Rows are points. The ring and each string are closed loops that go straight from each point to the next, and from the last back to the first. Before rounding, they use only three directions, however many columns there are. How many times does the string pass through the ring? Passing back the other way cancels.

Ring (10 x 3):
[[ 0.10 -0.33  0.12]
 [ 0.16 -0.08  0.32]
 [ 0.26  0.25  0.31]
 [ 0.31  0.50  0.16]
 [ 0.26  0.69 -0.15]
 [ 0.08  0.64 -0.47]
 [-0.06  0.39 -0.63]
 [-0.09  0.14 -0.62]
 [-0.01 -0.23 -0.42]
 [ 0.07 -0.38 -0.08]]
String:
[[-0.18 -0.07  0.02]
 [-0.03 -0.56 -0.01]
 [ 0.33 -0.72 -0.31]
 [ 0.33 -0.39 -0.45]
 [ 0.12 -0.04 -0.37]
 [-0.15  0.15 -0.23]
 [-0.08  0.12 -0.33]
 [ 0.15  0.04 -0.50]
 [ 0.15 -0.11 -0.73]
 [ 0.07 -0.24 -0.72]
 [-0.27 -0.19 -0.43]
 [-0.31 -0.08 -0.21]
 [-0.14  0.02 -0.12]
 [-0.24 -0.18  0.02]
 [-0.01 -0.49  0.31]
 [ 0.43 -0.50  0.45]
 [ 0.36 -0.17  0.25]
 [ 0.46 -0.13  0.22]
 [ 0.50 -0.36  0.54]
 [ 0.30 -0.14  0.17]
 [-0.01 -0.01  0.03]]
Times through: 1
